Each row of a before or after table is a point. One or more steps were done to the points. Then noise was added and the rows were shuffled. The steps act on columns, c1 being the first. What was done? A step turns or swaps two columns, mirrors them in a line or flattens them onto one, adds a multiple of one to another, or multiplies or shifts one. Angles are multiples of 10 degrees, from the lower column toward the higher: turns from -170 to 170, lines from 10 to 170 but not 90. Use the fewest steps. Two steps may share a column if one is a turn and the other turns, adds or multiplies; they go together, in the order done. Otherwise the lowest column goes first.

Before:
[[-11 -55  22]
 [-19 -60   2]
 [ 18   4  -8]
 [-43 -55  27]
 [-17 -31 -15]
 [ -3   7  -5]
 [ 11 -26   3]
 [-25 -49  17]
 [ 33  30 -45]]
After, 9 rows:
[[ 13  38   7]
 [-11 -26  -4]
 [ -7  34  -5]
 [  1  61  -4]
 [ 13   3   8]
 [-12 -17 -10]
 [ -1 -25  -2]
 [-20 -27  -5]
 [-14   1 -14]]
Steps: flatten c1 and c3 onto the line at 30 degrees; shift c2 by 30

Before, 9 rows:
[[-27   1 -29   5]
 [ -1 -60  -8   9]
 [ 19 -37  -2  25]
 [-21  -7  -5  -7]
 [ 13  -2  14  -1]
 [-22 -38 -32 -10]
 [-18   0 -11  36]
 [ -5 -41  17  23]
 [-40  -7  10 -12]]
After:
[[  2   9  19 -47]
 [ 18   5  -9 -44]
 [-35  12  24   2]
 [-35  -4 -18  -2]
 [ 17   2   9   0]
 [-21  10   2  -1]
 [-23 -28  -5 -22]
 [ -5  32  -5 -53]
 [-32  34 -23 -23]]
Steps: turn c1 and c3 by -20 degrees; turn c2 and c4 by 130 degrees

Before, 8 rows:
[[-12  13  11  14 -14 -39]
 [  8   7  17   4 -20  21]
 [-30   2  22  22  16 -12]
 [  3 -11 -25  -3 -29  35]
 [ 24  47  30 -48  -3 -12]
 [  6  -2  32   6  19 -46]
 [-29 -22  -6 -17 -34  25]
 [-28   4   3  15  22 -35]]
After:
[[-40 -31  -9 -19  23 -19]
 [-23  11  14  11 -30  32]
 [ 29  29  25 -13 -32  31]
 [-61  -9 -30  -7  16  -4]
 [-27 -19 -19  -7 -20 -32]
 [-23 -38 -33  13  16 -20]
 [ 25  15  -1  56  -2 -48]
 [ -8  23 -18   8 -22  -1]]
Steps: turn c3 and c4 by 150 degrees; add 1 times c3 to c1; turn c2 and c6 by -60 degrees

Before:
[[ 27  16 -12  -1   9  18 -12  12]
 [ -8  -5 -22 -16   4  -3  -1 -24]
 [-13  22 -12  -8  -7  16   8  -8]
 [ 10  -4  15  12 -13  -8  -7  -4]
 [ 18 -18 -16   4   6  11 -11 -28]
 [  2  -9  11   7   9  13 -24  -3]
 [  5   3   1  27  15 -18   1  10]
 [  2  20   1  14 -13  -8   1 -29]
 [-15 -14 -15  -2   7   5 -19 -13]
 [ -8  12  -7  -4 -15  -9 -22   5]
 [ 11   1   7  11  15  -7   3 -24]
 [-11   4   1   7  -9  -1   6   3]
 [ 25  21 -14  -5 -14 -16 -30   2]
 [  5  18   6 -11 -14  16 -24  -1]]
After:
[[ 13   4   1   9   5   4  13   2]
 [ 17  24  -8  -8   5 -12  14   4]
 [  7  20  10  15  -4  10   2  -4]
 [-20   0  15  12  -3   0   5  -3]
 [ -3 -10   8   6  -2 -16 -45  -5]
 [ 15  18   8 -10 -14 -10 -47  -2]
 [ 13  10 -10  -4   0  12 -47   6]
 [-20   3  -3  28   3  10   3   1]
 [-16  11 -16  -2 -24 -20 -24   5]
 [-11 -19  -4   5 -13  -9 -22   2]
 [ -8  20 -13  -7 -27  20 -61   3]
 [  5 -12  -7  -5  16  -5 -38   5]
 [  1  -4  12  12 -12  11 -14  -5]
 [  0  -2 -10 -15   9   0  -2   5]]
Steps: turn c5 and c6 by -160 degrees; turn c1 and c5 by -120 degrees; flatten c3 and c8 onto the line at 160 degrees; multiply c7 by 2

Before:
[[ 20   0  -4   0  -6   8  23   7   3]
 [ 26  -5  14  -2  -8   6   3 -28  12]
 [-30  14  17  -5 -19  30 -12  14   5]
 [  5  -5 -15   0   4 -19  49 -17 -23]
 [-22   5  -1   9  -2   4 -22  18  10]
 [-10  19   9 -17 -27  -6  -8  13  13]
 [  2 -21   0 -17   4 -15  26  -1 -25]
 [  2   0 -14  -7   1  -4  22 -24  -7]
 [-15  13   8  18 -24   6 -16  12 -17]
 [  9  -3  23   7  -4  -7  26 -17  19]
 [-17  34  17  -7   3   6 -16  23  -8]]
After (11 x 9):
[[-10  36  -8  -5  -2  -5 -25 -24  -5]
 [-13 -14  17   5   2   4  14  18   8]
 [  0   3 -19 -14  -4 -15 -17  -1 -17]
 [ -8   0   2  -6  -3   6  25  23 -10]
 [  0  -3 -33   6   1  -7   2 -17  23]
 [ -3   1   1 -23  -9  -5  11  13  17]
 [ 12 -19 -10  -5  -1   7   9 -27   9]
 [ 23  28 -15  -3  -1   7 -17   5  -1]
 [-10 -13   6   7   3   5  17  13 -20]
 [-24 -19  -1  -9  -4  31  22  15 -10]
 [ -4  60 -28   2   0 -20 -43 -19 -13]]
Steps: add 0.5 times c8 to c1; turn c3 and c7 by 130 degrees; add -1.5 times c7 to c2; flatten c4 and c5 onto the line at 20 degrees; add -0.5 times c6 to c9

Before, 10 rows:
[[ -7  20 -19 -16  25  31   7  13   8  22  23]
 [-13   2 -39   2   3  -7 -14 -18   2  -4 -12]
 [-36   7   4  -9 -14  17   6  12   3  14   3]
 [-13  -3 -22 -29  30  24   9   5  37   5   9]
 [-32  -5  -6  -9 -18 -32   9   3 -16  13  -8]
 [  2   4 -18 -10   3  -3   7 -18   1  -1 -24]
 [ -8 -18   0  15  -8  -2  -2  -3 -17  23  -5]
 [-31  15   5  11 -13  -3  21  12   7  12  25]
 [  8  22 -23  -2   9 -13 -27  -9  24  11 -10]
 [ 25  -8 -28  -6 -22 -19 -21  -1  -4  -9 -22]]
After (10 x 11):
[[ 25  -3 -18 -16 -22   6 -22  20   2 -12 -10]
 [-36  10  -2  -3 -14   0   7  -8  -7  14  -9]
 [ -6  25 -26   2  25   9   8 -26  -8  26   0]
 [  2  10 -15  -8   3   5   7  29   2   0   4]
 [-30   6   6  29 -13  -2  21 -28  -1  18   2]
 [-13   0 -32   5   3  13 -13  20   5   0  10]
 [-13  17 -28 -39  31  10   8 -11  44  59   0]
 [-32   1   6 -16 -17  -1   9   5 -32 -16  -8]
 [ -8 -23   1   0  -9  -1  -2   6 -40 -11   0]
 [ 10  19 -16  22   9   4 -28  13  23  44   2]]
Steps: turn c2 and c4 by 40 degrees; multiply c4 by 1.6; flatten c3 and c6 onto the line at 160 degrees; mirror c8 and c11 in the line at 120 degrees; multiply c9 by 2; turn c9 and c10 by 50 degrees

Before (10 x 12):
[[ 13 -14  33 -15 -36  15  24   6  31  17  -1 -41]
 [-11  28 -24  56  -1  19  24  -7  12   2 -12 -17]
 [ 30 -14  25   4  11  -2  40   7  26   8  -4 -18]
 [  1  10 -37  22  -3 -19   7 -13  27 -15 -14  23]
 [ -4 -29  54 -19  -8  11  32   8  17  21 -11  11]
 [ -9  48 -23  -2  17 -28  13   3  13 -12  -6   7]
 [ -1  22 -38  38   4  -9  10 -10 -14 -11  27  16]
 [ 21   3  46  13  -9  13  13 -26  22  15  -3 -12]
 [ -4  16 -21  55  -5 -34   7 -10 -14  15  -8   1]
 [-15  22 -15  29  13 -18  -9  21  40 -18  10   2]]
After:
[[  0  13  53  -1  10 -19  14 -13  -2 -17  -6  12]
 [ -1 -39 -21 -24 -19   9  24   1   7  15  -3 -27]
 [  2   7  28  10   4 -12 -11  30  -6 -26 -10   1]
 [-10  12  37  48  -9  13  22 -33 -18  -7  -6  -6]
 [-16 -43 -49 -22  11   7  38 -22  10  10 -21  28]
 [  8  27  30  35 -10  -6   7  61 -10  -4  37  27]
 [-10   7  24  51 -14 -25   9 -22 -19   8   0   2]
 [ 12  28  17   9 -15 -14  10 -37  -6 -10  -3  25]
 [  1 -41 -11   4  11   9  10 -14  -4  27  25  -9]
 [ 14 -12 -22  -5  18  -5  42  -8   1  29 -11   5]]
Steps: turn c1 and c10 by 50 degrees; turn c2 and c3 by 110 degrees; turn c2 and c5 by -30 degrees; flatten c4 and c9 onto the line at 160 degrees; multiply c6 by 0.7; add 0.5 times c7 to c12; multiply c11 by 2.5; turn c8 and c11 by -70 degrees

Before, 12 rows:
[[  5  -4  27 -27  -7  12 -12   4   1  -3   1 -40 -20 -19]
 [ -2  -2 -21  21  10 -22  -1 -21 -26 -40   8  28   1 -23]
 [ -3  11 -11   1 -13  13   1 -10  20 -11 -16   7  31 -18]
 [  7  33  30  15  24 -25  -3  47 -12 -60  32  -8  34   8]
 [-21 -10   7   5 -14  20 -17  13 -20   5  -8 -28 -13  -8]
 [-23   1  39  -8 -16   1 -36   3   9   4  13 -29 -20   2]
 [ 11  17   8  17  -4  27   4 -25  -3 -12  -1  -7  21   0]
 [ -6   2  -3   8   1   4   8 -22  14  15  -7 -34  36  -6]
 [  5  18 -14  29  26  30   4 -13  19   4  -7  -7  14 -25]
 [ -3 -31   9  14   4  30 -31 -17   0   5 -16 -24  15 -24]
 [-17   2  29  -5  -4  -4 -27  -7  -5  -7 -35 -38  -7  -5]
 [-17  30  45 -13  31 -10 -14  32 -29  -5  19  15  35  19]]
After:
[[-11 -49  27   4  -6  -3  13  37  11 -60  32  -8  34  34]
 [  4   8  25  -8  11  -9  47   1 -24   4  13 -30 -20  -1]
 [-25 -13 -19  30 -18 -10  -5  -6   3 -41   8  29   2 -19]
 [ 20 -15 -11  36  10  39  -9   2   2   4  -6  -6  13 -16]
 [ 13   0  -1  12   2   4  -7 -15 -11  14  -7 -34  36 -12]
 [ -7  -1  18  -2   3  -4  35  -4 -16  -7 -35 -38  -7  -8]
 [ -1  34  -2  22  -7  25  33  -3  -4   5 -16 -24  15 -22]
 [ 19   4 -10   7  21   2  -5   1  -7 -12 -16   8  32 -19]
 [  3  12  21 -21   9   5  21  13   5  -2   1 -41 -20 -22]
 [-32 -43  37 -24  -3  11  29  17 -12  -4  20  15  35  25]
 [  0  -1   9  20  27  19  -1 -22  11 -12  -3  -6  21  -5]
 [-24  23   1   6  13   6  17  16 -18   7  -8 -28 -14   1]]
Steps: mirror c1 and c9 in the line at 40 degrees; turn c5 and c6 by 40 degrees; turn c2 and c5 by 140 degrees; mirror c3 and c7 in the line at 10 degrees; turn c8 and c14 by 30 degrees; turn c4 and c14 by 20 degrees
